Each row is a point. The points of each table are mixes of a few directions, plus a little noise. Count the directions of each table, and those that both share. Where both have some left over, give the other angles between the two spaces (their principal angles), to ten degrees, smallest first.

First (4 x 3):
[[ 51   1   8]
 [-60  -1  -9]
 [-25  -1  -3]
 [ 33   1   5]]
Second (5 x 3):
[[ 26  14   0]
 [-31 -28   4]
 [-45 -44   7]
 [ 37  20  -1]
 [ 13  38 -10]]
Directions: first 1, second 2, shared 1

First, 10 rows:
[[  6   1  -6 -21 -32 -32  13 -40]
 [  9   7  -2  -7  -3  -3  -3 -22]
 [  4  22   2  10  12  26 -20 -10]
 [-14 -32   3   4   4 -13  19  49]
 [ 17 -21   5   7  60  23  -9  37]
 [ 17  16  -4 -11  -4  -2  -8 -43]
 [ 11   5  -4 -15 -13 -16   3 -34]
 [  8 -49   3  -5  37 -14  20  51]
 [-34  29   7  39  -1  47 -22  40]
 [-24  22  -4  -1 -60 -17   7 -26]]
Second (10 x 8):
[[  4 -10  -4  30 -31  31 -23  37]
 [ 16 -16  -2  13 -14  24 -18  22]
 [ 21 -15  19 -36  34  10  -2 -27]
 [ 10  -2  12 -47  47 -25  20 -49]
 [-55  46   0   3   0 -32  28 -17]
 [ 52 -34 -18 -16  16 -31   7 -13]
 [-21  10  18   5  -8  40 -15  12]
 [ 23 -19  -1  -1  -1  13 -11   7]
 [-23  21 -17  21 -18 -27  14   7]
 [-28  19  -9  28 -27  -1   2  20]]
Directions: first 3, second 3, shared 1; angles 50, 70

First (10 x 12):
[[ 28  -8  36  17 -14  -6  14  17  25  12  57   7]
 [ -2   1  -3  -1   1   1  -1  -1  -2  -1  -4  -1]
 [  3  -1   4   2  -2  -1   2   2   3   1   6   1]
 [ 28  -7  36  17 -14  -6  14  17  25  12  57   7]
 [  1   0   2   1   0   0   0   1   1   0   2   0]
 [-12   3 -16  -8   6   3  -6  -8 -11  -5 -25  -3]
 [-30   8 -38 -18  16   6 -15 -18 -27 -13 -60  -7]
 [  9  -3  12   6  -5  -2   5   5   8   4  19   2]
 [-22   6 -28 -13  11   5 -11 -13 -20  -9 -44  -5]
 [ -4   1  -5  -3   2   1  -2  -3  -4  -2  -9  -1]]
Second (9 x 12):
[[-14   4 -22 -14  15  -5 -10  -8 -11  -5 -23  -8]
 [  3   0  -2  -7  12 -15  -4   3   6   3  16  -7]
 [ 25  -7  31  13  -9 -10  11  15  23  11  54   4]
 [-15   4 -22 -13  15  -4 -10  -9 -12  -6 -25  -8]
 [-12   3 -16  -8   7   2  -6  -7 -11  -5 -24  -4]
 [  4  -2  28  38 -59  59  25   0 -10  -6 -33  33]
 [ 10  -2  12   5  -4  -3   4   6   9   4  20   2]
 [ -3   1  -6  -5   8  -6  -4  -1  -1   0  -1  -4]
 [  2   0  -3  -8  15 -17  -5   2   6   3  17  -8]]
Directions: first 1, second 2, shared 1

First (10 x 20):
[[-20   8  11 -10   6  23 -17 -25 -16   0 -24  -8 -14  -2  23  -5 -16  13
   11   8]
 [  2  22  11   6  -9  15   6  -9 -18 -16 -10  -8 -11  -5  21 -31  -2  13
   -7   7]
 [-37  -9  34 -14 -16  14 -27 -28 -28  17 -17 -25  -4  -4   1 -11  -4  15
   34  21]
 [  4 -17 -27  -5  29 -11  -1  16  25  11   3  20  11   9  -9  43  -6 -11
   -9 -15]
 [ 14   4  10  23 -11 -16  35  44 -24  -2  15  -3  39   3 -13 -26  32  25
  -34  11]
 [ 24  21 -17  12  10   3  20  12   7 -21   1  13  -4   0  16  -9  -2   1
  -29  -9]
 [-25 -18  20 -12 -11  -1 -20 -13 -12  20  -3 -14   5  -1 -13   5   2   3
   27  12]
 [  5 -10 -23 -11  15  -4 -12 -10  33   2   4  14 -15   2  -4  32 -16 -26
   11 -17]
 [ 10  -4  -1  10  -5 -15  17  25  -2   2  14   2  20   2 -15  -4  17   4
  -15   1]
 [ 22   2 -18  -1  -9  -9  -1 -13  34 -13  17   9 -27  -5  -7   4  -8 -36
   10 -18]]
Second:
[[ -1 -17  26  10   0  -8 -20 -28 -18  25  41  37  29  18   8  -9  18 -60
  -39  19]
 [  0   3   0 -14  19   4   3  -1  -3   6  -6   4   5  -7  -1   7   8   7
    3  -6]
 [  5   8 -10 -11  15   0   8   7   6  -5 -20 -13  -7 -14 -12   8  -7  27
   21 -11]
 [ 14   3  -5  -3  16 -11   1  -3   5   0 -11 -10  -1 -13 -25   7 -13  13
   20  -5]
 [ -3  -5  -1  24 -39  -2  -3   8   7 -14   8  -9 -14  14   9 -13 -12  -8
   -6   9]
 [ 11  10  -5 -35  59  -2   7  -7  -4  15 -23   1  13 -27 -25  22   7  26
   24 -18]
 [-26  -2  -3  19 -57  22   6  23   3 -21   9  -4 -21  27  49 -18   7  -3
  -23   8]
 [  2  -2  -1  10 -13  -4  -2   2   4  -5   2  -5  -5   3  -2  -4  -8  -2
    1   3]]
Directions: first 4, second 3, shared 0; angles 50, 60, 80

First (10 x 32):
[[  0  -1   1   0   2  -1   0   1   3   2  -5   1  -1   2  -4   0  -3   1
    2  -2  -2   2   0   2   2  -2  -1   1   2  -2  -1  -2]
 [  1  -3   5  -2  10  -7   2   7  18  13 -27   7  -5  10 -23   3 -14   7
   11 -11 -10  12  -2   9  10 -11  -6   3  12  -9  -7 -13]
 [  0   0  -1   0  -1   1   0  -1  -2  -1   3  -1   0  -1   2   0   1  -1
   -1   1   1  -1   0  -1  -1   1   1   0  -1   1   1   1]
 [ -1   2  -3   1  -6   4  -1  -4 -11  -8  17  -4   3  -6  14  -2   9  -5
   -7   7   6  -7   1  -6  -6   7   3  -2  -8   5   4   8]
 [  0   0   1   0   2  -1   0   1   3   2  -4   1  -1   2  -4   0  -2   1
    2  -2  -2   2   0   1   2  -2  -1   0   2  -1  -1  -2]
 [  1  -3   7  -2  12  -9   2   9  22  16 -34   9  -7  13 -28   3 -17   9
   14 -14 -13  15  -3  11  12 -13  -7   4  15 -11  -9 -16]
 [ -1   2  -4   1  -7   5  -1  -5 -13 -10  21  -6   4  -8  17  -2  11  -6
   -9   9   8  -9   2  -7  -8   8   4  -2  -9   7   5  10]
 [ -1   2  -4   1  -6   5  -1  -5 -12  -9  18  -5   4  -7  16  -2   9  -5
   -8   8   7  -8   1  -6  -7   7   4  -2  -8   6   5   9]
 [  0   0   0   0   0   0   0   0   1   0  -1   0   0   0  -1   0  -1   0
    0   0   0   0   0   0   0   0   0   0   0   0   0   0]
 [  0   1  -2   1  -4   3  -1  -3  -8  -6  12  -3   2  -5  11  -1   6  -3
   -5   5   5  -6   1  -4  -5   5   3  -1  -6   4   3   6]]
Second (11 x 32):
[[  8  -4   6  -4   4   1   0   3   6  11  -7   0   2  14   3   3   1  -1
   -2   1   5  -4   2  -6   1  -2   3  -4   1  -4  -3  -1]
 [-13  -3 -13   1 -21   4 -18 -11   4 -60  -1  -3  -4 -33 -36   0  13   7
    7 -20 -14   2  -3  17   2   3 -11  10  16  13  12   4]
 [  0  -8  -2   4  -1  -1   5   2  -1  -8   6   7   5  -2   9   2   2  -2
   -1   4   0  -6   0  -1  -1  -2   0   4  -1   7   3   7]
 [  4   6   0  -3   3  -2   1  -5  -3   7   9  -1   9   2   9   6   2   8
   -2   2  -2   2   8   1   0   7  -6  -4  -6 -12   0 -13]
 [  2   3   2  -1  -1   1   1   1  -2  12  -4  -6   0   8   8  -8  -3  -2
   -8   0   6   3  -2  -6   0   6   6  -9  -6  -5  -4   2]
 [  5  -2   6   0   8   0   5   4   0  15   1   4  -1   9   8   3  -2  -5
    1   8   5  -5   1  -6  -2  -6   3   1  -2   1  -2   2]
 [ -4   4   3   2   7   2   1   2  -5  10   6   1 -13  -5  -4  -1  -3  -8
    8  10   3  -2  -1  -2  -7 -10   4   8   1  10  -1   5]
 [ -5   7  -2   5   4  -3   6   1  -7  11   6   1  -4  -4   6  -5  -8  -1
    2   6  -2   7  -2   2  -2   0   1   2  -6   0  -2  -1]
 [ -1   2   0  -1  -5   3  -4  -1  -2  -2  -2  -7  -2   1   1  -6   2  -3
   -6  -2   5   0  -3  -4  -1   5   5  -5  -2   1   0   6]
 [  2   7   2  -6  -1   3  -8  -4   0   3   0  -8  -2   1  -6   2   5   3
    0  -2   2   1   4  -1  -2   3  -2  -5   0  -6   0  -7]
 [  2 -12   0   3   4  -8  10   7  12   2 -15  12   9   9   1   2 -10   6
    2  -6  -8   4  -2   5  10  -4  -4   2   4  -5  -3  -4]]
Directions: first 1, second 6, shared 1

First (8 x 32):
[[ 27   9   0   2  -4  10  21 -16  21  -7  24 -10  -1  18   4  38   8 -18
   -9  -7  11  13   4  19  -2   8 -12  -9  -5 -30 -10   6]
 [  7  21 -17  12  -4  -5   4 -16   4   0 -14  -5   9   8 -21 -29   8  10
   16 -18  -8  12 -24  -5   0  -5 -21 -29   2  -2 -11 -18]
 [ 27  10 -14   8   2  20  41 -15  28  -7  50 -13  -3  33   3  49  18 -43
  -14 -12   9  18  16  19 -11   3 -23 -13   5 -55 -15   2]
 [-15 -28  40 -23  -3 -12 -40  22 -21   3 -27  13  -7 -35  25   9 -25  28
   -8  31   7 -25   8   0  14  11  46  41 -16  46  22  26]
 [-34 -13  -3  -3   8  -8 -21  22 -24   8 -21  13   0 -18  -3 -42  -9  15
    8   9 -13 -15   0 -23   0 -10  13  13   8  32  11  -8]
 [  8  16  -3   6  -8 -11 -11 -14   0  -1 -28  -3   8  -4 -17 -28   0  24
   15 -11  -5   6 -26  -3   6  -1  -9 -20  -5  13  -5 -10]
 [-38 -15 -10  -1  12  -2 -11  25 -23   8  -8  13   0 -11  -2 -38  -5   2
    5   7 -14 -14   9 -24  -5 -13   8  13  15  21   9 -10]
 [ 18   0   6  -2  -2  10  15  -7  15  -5  25  -6  -5  11  11  41   4 -18
  -13   1  11   5  13  16  -1   8  -1   4  -5 -24  -4  12]]
Second:
[[ -1  -2  -1   0   6  -1   1   8   0   0  -4  -2   2   4  -2   6   8   0
    2   3  -4   1  -6  -7   6   1  -7  -2  -2  -2   5  -1]
 [  2   4   2   0 -12   2  -3 -15   1   0   7   3  -4  -8   4 -12 -15   0
   -3  -6   7  -1  11  14 -12  -1  13   4   4   4  -9   2]
 [ -9 -15  -8   1  46  -8  10  60  -2  -1 -27 -11  16  32 -17  47  59   1
   14  26 -28   5 -42 -56  48   4 -52 -16 -17 -17  35  -7]
 [  3   6   3   0 -18   3  -4 -24   1   0  11   4  -6 -13   7 -19 -23  -1
   -5 -10  11  -2  16  22 -19  -2  21   6   7   7 -14   3]
 [ -7 -11  -6   0  36  -7   8  46  -1  -1 -21  -9  12  25 -13  36  45   1
   10  20 -22   4 -32 -43  37   3 -40 -12 -13 -13  27  -6]
 [  6  11   6   0 -34   6  -8 -44   2   1  20   8 -12 -24  12 -35 -43  -1
  -10 -19  21  -4  30  41 -35  -3  38  12  13  12 -25   5]
 [  6   9   5   0 -29   5  -7 -38   1   1  17   7 -10 -21  11 -30 -37  -1
   -9 -16  18  -3  26  36 -31  -3  33  10  11  11 -22   5]
 [ -1  -2  -1   0   5  -1   1   7   0   0  -3  -1   2   4  -2   5   7   0
    2   3  -3   1  -5  -7   6   1  -6  -2  -2  -2   4  -1]]
Directions: first 3, second 1, shared 0; angles 80

First (11 x 32):
[[  5  17   3  10   9   2  -2   0   1 -20   3  -9   1   1   1  10 -15 -18
    8  17  -3 -15 -10   5  -4  -3  11  12  12  -5   5   5]
 [ 19 -25 -16  -8  -7   8   2  12   7  31   9  19   7 -26   5  -5   7 -10
  -27 -21  12  32  20   6  14  -7 -10 -12 -19  19 -21   9]
 [ 18   4  -6   8   4   9   1   7   5   0  11   2   7 -20   2   8 -12 -30
  -12  10   6   6   5  12   7  -7   6   6   0   4  -9  15]
 [ 32  -8 -16  -3  15   9  -5  14  10   4  11  12  14  -5  24  10 -18 -37
    2 -17   7   4  -1   2  -6 -16  10  16  -2  29 -10   4]
 [-17 -14   4   3 -39   4  13  -1  -3  38   3   5  -9 -49 -38 -19  34  25
  -60  15  13  46  37  19  40  14 -28 -43 -26 -26 -20  20]
 [  2  17   5   8  11   0  -2  -3  -1 -22   1 -11   1   9   2   9 -14 -13
   15  14  -5 -19 -13   0  -8  -2  12  14  14  -6  10   0]
 [-22  -7   6 -16   6 -15  -6  -9  -7  -7 -18  -1  -6  46  11  -7  10  40
   37 -26 -12 -21 -17 -26 -23   7  -3   3   5   7  19 -29]
 [-22 -13   4 -14  -6 -12  -2  -7  -6   7 -15   4  -7  25   0 -13  19  41
   14 -22  -6  -3  -3 -17  -8  10 -11  -9  -6   1   8 -21]
 [  7  13   1   6  10   1  -3   0   0 -16   3  -7   2   5   5   8 -14 -16
   11  10  -3 -14 -10   1  -7  -4  10  13  11   0   5   2]
 [-19   6   8  -7  10 -12  -5  -9  -6 -18 -15  -7  -5  43   8  -1   1  26
   38 -11 -13 -29 -21 -21 -23   6   5  10  12  -1  21 -23]
 [ -2  10   6  13 -13   5   6   0  -1   2   7  -8  -4 -30 -23   0   2  -9
  -28  30   5  12  13  18  20   4  -4 -11  -2 -22  -6  19]]
Second:
[[ 21  -7 -11   4  29   8  22  -7   0 -15  -3  10   5  12   1  -2   3   0
    8   4   8   6  -8   7  -6  -6   4  15  -6  -5  21 -10]
 [  6  16  -4 -18  -4   4  43   8   3 -28 -13  34 -20  17   3 -18  11 -18
   -7 -20  14   7  -4  30  -4   7 -11  21  -4  21  -5 -33]
 [ -3   8  -4  11   9   2   4 -18  -3 -42 -12 -13  12   3  21  22 -23  -9
   27  10  -5  -2  -3  10  13  -1   8  21   7 -24  12  13]
 [-20 -10   9 -18 -28 -25 -39  25   5  36  18 -13  -1 -20 -11  -4  13   9
  -25  -3  -5 -14   3 -19  -5  20   5 -46  10  18 -25  19]
 [-14  -2  18  20 -25  21 -23 -17 -18  22  -8 -24   5 -12   0  19 -18  15
   14  14 -29  12  20 -14  13 -17  -9   2  -4 -16 -11  19]
 [ -2  20  -3  13   0  12  16 -12   1  -7  -9  14 -11   8   5  -9 -12 -10
    8 -12   3   3   2   6   4 -14 -13  26  -7  -3   0 -19]
 [ -4  14  -9  18  22  -6   5 -16  14  -6   6  -3   0   1  -4   3  -5  -8
   -3   2  16 -12 -14  -3   5  -5  -1  17   3 -18  23  -5]
 [  0 -20  13 -39 -17 -18   2  33   6  28  18   2  -5  -7 -32  -5  52  13
  -49   9  11   3  -5   6  -9  31   1 -38   7  28  -5  -1]
 [ 11   3 -11  -8  19  -7  20   6  10 -13   3  16  -4   9  -2 -11  12  -9
   -7  -8  19  -4 -12   9  -8   6   2   6   0   7  12 -16]
 [  9   0  -4  19   8  19  -1 -17 -14 -16 -15  -3   7   7  20   6 -28   1
   36   1 -16   9   9  -2   3 -21   2  18  -9 -15   1   4]
 [ -7 -21   5   0 -13 -11 -49  14  -5  39  15 -20  11 -17  -2  -1  -5  18
    0   3 -17  -8  10 -30  -8   0  11 -42   2   5 -20  28]]
Directions: first 3, second 6, shared 0; angles 40, 40, 90

First (9 x 32):
[[-13 -12   8  -9 -14 -22 -30 -15 -28  -3  42  -2   5   2  10 -21  14   7
  -14 -14 -12  13 -13 -18  33  16  26 -30  32  16 -46 -47]
 [  4   4  -6   3   7  -1   9   1  -1   7  -2  -4   5   0   0   4 -10   1
   -1  -4   4   2   2   7 -18  -9 -10   5  -8 -10  10  13]
 [-10   3 -13   7  -1   0 -10  -6  -1  -1 -12  -7 -10  -5  -3   9 -14   2
   -4  -2  -1 -18  10   3  -5   3 -11  -5   5  -9  12   2]
 [ 12  16   7  22   9   6  19  15   0  -2 -24   5  -2 -13 -12  18  -6 -18
    8   4 -17  -5  10   7  -6  -5  10  10 -19  -5  25   8]
 [-11  -7  37 -12 -17   9 -24 -20  32 -13 -23  31 -28  22  -9 -28  60 -18
   11  21  -8   1  -5 -30  52   5  22  13  17  45  -9 -27]
 [ 12   5  -3   1  -1   2  15  14   4  -5   0 -13  -1  -1  10   8 -15   9
    0   6  19  -7  -4   9  -1  11 -14  -5 -13 -13   5   7]
 [  8  -5  -9 -10   3   9  16  14   4   2   8  -3  12  -4   3   4  -9   9
    6   5  12   4  -2  12 -19  -2  -9   6 -12  -7   0  19]
 [ -6  -4 -15  -2   4  18   6  11   6  -1 -10   7   4 -15 -11  15  -9  -1
   12   9  -6  -8  12  14 -24  -4   0  12  -8  -4  14  25]
 [  2   0  -6   0   8 -21  -2 -16 -17  18  23 -14  15  15  10 -13 -11  10
  -18 -25   8  18  -9  -2 -15 -16 -16  -8   6 -14 -11  -2]]
Second, 11 rows:
[[ -7  -8  -4 -14   2   3  -9  -3  -3 -10  -8  -3 -21  -9  -6  -1   4  -9
    6   4 -18 -12   2 -16  16   9   3  -8   5  12 -12   0]
 [ -5  -2   4  -1   0   8  -3  -5   6 -10 -20  -6 -18   3   1  -2   8 -11
   13   0   0 -20   4  -8  18  14  -7 -14   7   2  13  -4]
 [  3  27   5  17  13 -21  27  13 -20  15  16  14  18 -26 -26  17 -39  -3
  -10  -8 -13  28  15  28 -46  -9  10  16 -14 -10  -8   9]
 [-17 -25 -13 -29   0  14 -16 -12   5  -6   0  -3 -11   4   3 -14  16   0
   13  -1  -2 -13  -3 -15   8   7  -7 -11  17  11  -9   7]
 [ 12   3  -3   5  -6  -1  -3   8   0 -10  -7 -12 -12  -1  11   8  -2   4
   -8   8   0 -12  -7 -10  22   4  -1  -4 -10  -2  -2  -6]
 [-14   1  12  -6   3  -1   4  -8   6  11   9  24  12   1 -18 -10   6  -4
    7  -2   1  20   9  12 -23  -4   7  14  10  10  -4   3]
 [ 23  15  24  47  -2 -14  -4  -8  -9  17  -6   4  23  25  13   0  26 -10
  -19 -13 -11  18 -11  -8  20 -34  28  12  -8  -4  25 -28]
 [-11   8   9  -5   2   7  10   1  14 -10 -16   5 -16  -6 -13   0  -9  -9
   18   5  12 -13  15  11  -4  25 -14  -6   6   1  12   2]
 [ 31   5 -28  26   4  -6  15  19 -19  12  15 -42  30   7  39  22 -32  26
  -21 -16  28  -5 -15  16 -17 -14 -23 -13 -24 -48  24  11]
 [-17 -30 -20 -39  -3   5 -22 -10  -1   6  28  10   7  -1  -2 -18  16  13
   -1   3 -11  15  -9 -13  -9 -13   6   8  14  19 -39  14]
 [  0   5  13  -2 -12   4   0   4  20 -12 -11   8 -15   3  -2  -1   7   2
    3  18  15  -7   2   1  16  15  -2   6  -1   9   0  -8]]
Directions: first 6, second 6, shared 3; angles 50, 60, 60

First, 10 rows:
[[-12 -13  -8   5   9  -7  13   2 -10  -8 -13  -6  -7   6 -13  -6   4  17
   -8 -19 -25 -15  13 -11 -12   2   0   0  11  -3   8   1]
 [ 18   0 -14 -16  13 -12  20  28  -3   2   0  26  13   4   1 -11  18  38
   11   4  -8   3  13  -1  -7  19  10   5  -1  17 -16  24]
 [ -9   9  14  -3 -14  20 -25 -24 -10 -12  14 -16 -17  -4  17   8 -10 -32
   11  -5  18  -8  -7  -1   2  -3  -3 -14   6 -16  -7 -25]
 [ 24  47  15   2 -29 -27 -12   6  29  -1  30  15  -1 -12  24   3  13  -3
    3  15  30  53 -19 -19  43   0  12 -13 -29 -19  -1  32]
 [ 20  -7  -9 -19  19  -5   8  39   6   9   0  39  34  -2  -6 -13  16  34
   17   9  -3   2   2  12 -12  12   9   9   0  32 -14  31]
 [ 30  29   3  -3 -19 -13   8  -7  13  10  16  -1  -5  -4  26   9   3  -8
    3  35  28  34  -7  10  28  12   6   3 -26  -7 -13   6]
 [-22 -21 -14   5  13  18  11 -12 -19   3 -15 -17 -14  12 -10   3 -14  -6
  -15 -11 -10 -22  17  -6 -15  -7 -12   5   7  -3   2 -28]
 [-22 -23  17  23  -8   4 -11 -40  -6 -13 -22 -47 -15  -4 -17  10 -18 -33
  -11 -11 -26 -32 -10  24 -14 -11  -8   2  24 -11  31 -30]
 [-32 -20   1  18   4  25 -14 -20  -1   9 -13 -22  -5   4 -18   9 -27 -34
  -22  -9   1 -14  -6   0  -5 -31 -19   5   5  -5  21 -31]
 [  6  -1  -6 -12  12  -3   1  28   1   0   3  29  18  -1  -4 -11  13  26
   11  -6  -4   1   4  -7  -7   6   6  -1   3  15  -9  23]]
Second:
[[  2  -2   8  -5  -5 -21   5   7  14   4   3   6  -1   6  -5  -6  10  14
    9  -4 -13   1   5   6  12  13  -3   2  -2   8  13   5]
 [  5  -2  -2  -9 -17   3 -21  -2  -8  -4   7  -8   9  -2  15 -13  -6 -17
    6   1  -9 -11  -9  21 -11  10   5 -13   9  -7  -9  12]
 [  4   0  11  -6  -7 -29   7  10  19   5   4   9  -2  10  -8  -9  14  18
   15  -7 -19   3   7  10  15  18  -4   1  -1   9  18   9]
 [  6 -22  15  -2 -29 -34 -20   2  29  25  18   0  21   0  10 -26   2   7
   30  19  -3 -27 -21  54  27  27  -7  -1   5  23  13  25]
 [  8  12  -4 -21 -17  11 -23  -2 -21 -21   5 -10   0   0  14 -12  -3 -27
    3 -19 -31   0   1   7 -34  14  11 -25  15 -25 -11  12]
 [ -4 -12 -14  18   5  37 -15 -17 -18   7   1 -16  15 -18  16   7 -24 -22
  -15  30  44 -19 -24   3  -6 -26   2   6   0   1 -28  -7]
 [ -8   9  -4  14  31   5  36   4   3  -3 -16  11 -19   4 -25  24   8  23
  -20  -8  14  24  21 -45  11 -21  -4  19 -15   3   9 -25]
 [-10  17 -14  12  37  28  31   0 -18 -15 -20   3 -23   0 -19  31   0   6
  -31 -12  15  29  22 -60 -10 -33   1  14 -11 -12  -6 -30]]
Directions: first 6, second 3, shared 0; angles 40, 40, 50
